Every row gives one point. To make a cloud, some directions were put in groups of two or more. Within a group, all points are equally far from the middle, so they leave a hole (a ring in 2 directions, a hollow ball in 3). The other directions are filled evenly. Then the cloud was stretched, turned, moved and blurred a little. How many holes are there, and how many directions does each take, smallest first?

Cloud, 13 rows:
[[-0.45  0.27]
 [-0.30  0.43]
 [-0.50  0.02]
 [-0.21  0.48]
 [ 0.34  0.09]
 [ 0.33 -0.02]
 [-0.32 -0.27]
 [ 0.08 -0.31]
 [-0.45  0.28]
 [-0.43 -0.16]
 [ 0.33 -0.02]
 [-0.10  0.50]
 [-0.40 -0.20]]
Holes: 1 (2)

Cloud:
[[ 0.17 -0.42]
 [-0.05  0.50]
 [ 0.31 -0.37]
 [-0.04 -0.41]
 [-0.11 -0.38]
 [-0.34  0.24]
 [-0.37  0.18]
 [-0.08 -0.40]
 [-0.38  0.16]
 [-0.06  0.50]
 [-0.02  0.51]
 [ 0.25 -0.39]
 [ 0.10 -0.42]
 [-0.20  0.43]]
Holes: 1 (2)

Cloud (20 x 3):
[[ 0.50 -0.33 -0.34]
 [ 0.44 -0.14  0.51]
 [-0.20 -0.31  0.19]
 [-0.29 -0.59  0.10]
 [-0.21 -0.18 -0.03]
 [-0.44 -0.13  0.25]
 [-0.14  0.01 -0.38]
 [-0.16 -0.35 -0.10]
 [ 0.20  0.22  0.09]
 [-0.01 -0.05  0.09]
 [ 0.36  0.18 -0.01]
 [ 0.34 -0.38 -0.14]
 [ 0.45  0.16 -0.19]
 [-0.27 -0.64  0.16]
 [ 0.45  0.34  0.15]
 [ 0.42 -0.37 -0.20]
 [-0.50 -0.54  0.21]
 [ 0.39 -0.49 -0.12]
 [ 0.49 -0.63  0.01]
 [-0.15  0.41  0.09]]
Holes: 0

Cloud (20 x 3):
[[ 0.18 -0.32  0.12]
 [-0.21 -0.57 -0.29]
 [ 0.21  0.49 -0.33]
 [ 0.13 -0.58  0.27]
 [-0.24  0.15  0.38]
 [ 0.41 -0.29 -0.53]
 [-0.27  0.13  0.20]
 [ 0.18 -0.49 -0.04]
 [-0.28 -0.08 -0.03]
 [-0.16 -0.44  0.24]
 [ 0.20 -0.29 -0.42]
 [-0.43 -0.59  0.34]
 [-0.45 -0.12  0.32]
 [-0.45  0.38 -0.02]
 [ 0.08 -0.20  0.21]
 [-0.21  0.35  0.04]
 [ 0.24 -0.42  0.31]
 [ 0.14 -0.61  0.29]
 [-0.42 -0.05 -0.08]
 [ 0.03 -0.50 -0.08]]
Holes: 0

Cloud (19 x 3):
[[ 0.11 -0.03 -0.40]
 [-0.55  0.15 -0.07]
 [ 0.23  0.58  0.01]
 [ 0.29  0.37  0.02]
 [ 0.37 -0.16  0.42]
 [ 0.30  0.16 -0.17]
 [-0.35 -0.13 -0.39]
 [ 0.20  0.59 -0.13]
 [ 0.03 -0.38 -0.44]
 [ 0.08 -0.18  0.53]
 [-0.30 -0.56  0.13]
 [-0.14  0.43  0.45]
 [ 0.21  0.41  0.30]
 [ 0.40  0.08  0.10]
 [-0.09 -0.11 -0.48]
 [ 0.04  0.12  0.48]
 [ 0.21 -0.05  0.50]
 [-0.48 -0.06 -0.07]
 [-0.13 -0.52 -0.40]]
Holes: 1 (2)

Cloud (30 x 4):
[[ 0.21 -0.39  0.46  0.03]
 [ 0.48 -0.26 -0.05  0.12]
 [ 0.30 -0.47  0.31 -0.23]
 [ 0.21 -0.21  0.66 -0.22]
 [-0.02 -0.15 -0.34  0.39]
 [-0.29 -0.15 -0.40 -0.16]
 [-0.16  0.31  0.30 -0.24]
 [ 0.22  0.09  0.64 -0.26]
 [ 0.20 -0.15 -0.36 -0.43]
 [-0.46  0.05  0.02  0.14]
 [ 0.20 -0.36  0.53 -0.28]
 [ 0.12 -0.12  0.68  0.22]
 [ 0.10  0.46 -0.20 -0.19]
 [ 0.22 -0.08  0.75  0.07]
 [ 0.46 -0.39  0.01 -0.24]
 [-0.01 -0.29  0.25  0.33]
 [-0.32 -0.02  0.11 -0.26]
 [ 0.20  0.12 -0.32  0.49]
 [ 0.05  0.52  0.08  0.60]
 [ 0.35 -0.46  0.14 -0.32]
 [-0.12  0.60 -0.26  0.35]
 [ 0.18 -0.23 -0.19  0.37]
 [ 0.19 -0.41  0.35 -0.38]
 [ 0.15  0.28 -0.41 -0.24]
 [ 0.37  0.34  0.43  0.40]
 [-0.44 -0.06 -0.11  0.02]
 [-0.29  0.51  0.10  0.05]
 [-0.02 -0.12  0.41 -0.42]
 [ 0.36 -0.46  0.17 -0.07]
 [ 0.08  0.30 -0.39  0.50]]
Holes: 2 (2, 2)

Cloud:
[[ 0.35 -0.06 -0.44 -0.24]
 [-0.22  0.08  0.62  0.28]
 [-0.42  0.09  0.18  0.47]
 [-0.33 -0.10 -0.29  0.51]
 [-0.49 -0.12 -0.17 -0.14]
 [-0.20 -0.62 -0.13 -0.16]
 [-0.05  0.50 -0.14  0.60]
 [-0.10 -0.50  0.03  0.05]
 [ 0.15  0.02  0.64  0.01]
 [-0.14 -0.49 -0.21  0.18]
 [ 0.13 -0.29 -0.20  0.79]
 [-0.19  0.60  0.21  0.56]
 [-0.10  0.07 -0.51  0.03]
 [-0.04  0.58 -0.25 -0.21]
 [ 0.13 -0.24 -0.36 -0.05]
 [-0.03  0.18 -0.08  0.06]
 [ 0.09 -0.09 -0.04  0.14]
 [ 0.05  0.23  0.40  0.31]
 [-0.01 -0.45 -0.25  0.45]
 [ 0.18 -0.23 -0.18  0.25]
 [ 0.23 -0.10 -0.16  0.36]
 [-0.08  0.08  0.55  0.08]
 [ 0.14 -0.24 -0.25 -0.22]
 [-0.19  0.58  0.13  0.34]
 [-0.15  0.58  0.21  0.29]
 [-0.32  0.14 -0.15  0.84]
 [-0.28  0.38 -0.25  0.59]]
Holes: 0

Cloud:
[[ 0.22 -0.28 -0.16  0.26]
 [-0.25 -0.53  0.24  0.14]
 [ 0.43  0.37 -0.43  0.02]
 [-0.33 -0.15 -0.48 -0.42]
 [-0.23 -0.71 -0.11  0.13]
 [ 0.44  0.15 -0.02 -0.11]
 [-0.29  0.24  0.64 -0.32]
 [ 0.29  0.23  0.56 -0.18]
 [ 0.55 -0.41  0.14  0.19]
 [ 0.56 -0.40 -0.37 -0.01]
 [ 0.21 -0.22 -0.48  0.02]
 [ 0.11 -0.65 -0.18 -0.05]
 [-0.43  0.05 -0.21  0.15]
 [ 0.32  0.23 -0.08 -0.28]
 [-0.02  0.31  0.19  0.07]
 [ 0.11  0.30  0.62  0.26]
 [ 0.45 -0.39  0.05 -0.23]
 [ 0.32 -0.21  0.26 -0.05]
 [ 0.52 -0.13  0.62 -0.24]
 [ 0.42  0.06  0.04 -0.46]
 [-0.30 -0.06 -0.15 -0.40]
 [ 0.19 -0.23 -0.55  0.07]
 [-0.12  0.02  0.56 -0.35]
 [-0.22 -0.25  0.32  0.21]
 [ 0.21 -0.05  0.38 -0.10]
 [ 0.32 -0.54 -0.46  0.17]
 [-0.03 -0.40 -0.15 -0.10]]
Holes: 0

Cloud, 51 rows:
[[-0.18 -0.10  0.24  0.45  0.33 -0.39]
 [ 0.13 -0.21  0.34 -0.58  0.05 -0.35]
 [ 0.25 -0.49  0.24  0.21  0.14  0.31]
 [-0.53 -0.14  0.07  0.01  0.35  0.35]
 [-0.05 -0.02 -0.33  0.23  0.45  0.44]
 [ 0.11 -0.13  0.18 -0.45  0.60  0.08]
 [ 0.15 -0.14  0.37 -0.50  0.48  0.21]
 [ 0.04 -0.20  0.36  0.17 -0.61  0.33]
 [-0.26 -0.16 -0.60  0.06  0.06 -0.21]
 [-0.15  0.16  0.18  0.37  0.62 -0.22]
 [-0.18 -0.05 -0.46 -0.27 -0.43  0.26]
 [-0.38 -0.18  0.24 -0.30  0.24 -0.20]
 [ 0.15 -0.06  0.83 -0.07  0.15  0.16]
 [ 0.19  0.29  0.54  0.17  0.43  0.42]
 [-0.25  0.16 -0.03 -0.31  0.33 -0.32]
 [ 0.58 -0.38  0.44 -0.11 -0.02  0.03]
 [ 0.21  0.11  0.55 -0.39  0.28  0.20]
 [ 0.25 -0.41  0.66  0.14  0.21  0.05]
 [ 0.51 -0.38  0.34 -0.15  0.24  0.03]
 [-0.04 -0.24  0.18 -0.26 -0.81 -0.32]
 [ 0.02 -0.14 -0.15  0.15 -0.12 -0.71]
 [ 0.50  0.08  0.53  0.44  0.23  0.05]
 [-0.26 -0.33 -0.40  0.30 -0.16 -0.32]
 [-0.45 -0.10  0.11 -0.13  0.50  0.34]
 [-0.46 -0.37  0.07 -0.15  0.24  0.16]
 [-0.34  0.04  0.10 -0.32 -0.53 -0.27]
 [ 0.33  0.26  0.36  0.20  0.44  0.37]
 [-0.03  0.05 -0.29 -0.27 -0.38 -0.43]
 [ 0.39 -0.37  0.26  0.21 -0.21  0.32]
 [ 0.22  0.05  0.66  0.42 -0.10  0.36]
 [-0.31 -0.33  0.33 -0.06  0.22 -0.22]
 [ 0.00 -0.06 -0.18  0.08  0.31 -0.54]
 [ 0.08  0.42  0.54  0.16 -0.14 -0.19]
 [ 0.40 -0.12  0.65  0.28 -0.45 -0.26]
 [ 0.07  0.29  0.60 -0.05  0.38 -0.09]
 [-0.19  0.32  0.17 -0.01 -0.48  0.30]
 [-0.45  0.12  0.14  0.21 -0.36 -0.39]
 [ 0.34 -0.23  0.30  0.10 -0.71 -0.37]
 [-0.11  0.22  0.19  0.03  0.02  0.73]
 [-0.02 -0.52  0.06 -0.12  0.11 -0.49]
 [ 0.53 -0.21  0.32 -0.23  0.27 -0.05]
 [-0.58  0.13 -0.20 -0.25 -0.10 -0.18]
 [ 0.19 -0.35  0.23 -0.47  0.45  0.21]
 [ 0.18  0.11  0.37  0.59 -0.01  0.46]
 [ 0.47  0.02  0.26 -0.14  0.37  0.21]
 [-0.36  0.09 -0.45  0.54  0.10  0.00]
 [ 0.17 -0.39 -0.06 -0.26  0.12  0.52]
 [-0.10 -0.53  0.22 -0.35  0.29 -0.11]
 [-0.59 -0.03  0.03 -0.11  0.18 -0.13]
 [-0.14 -0.25 -0.38  0.35  0.32  0.05]
 [-0.59 -0.17 -0.25 -0.20 -0.10  0.42]]
Holes: 2 (3, 3)
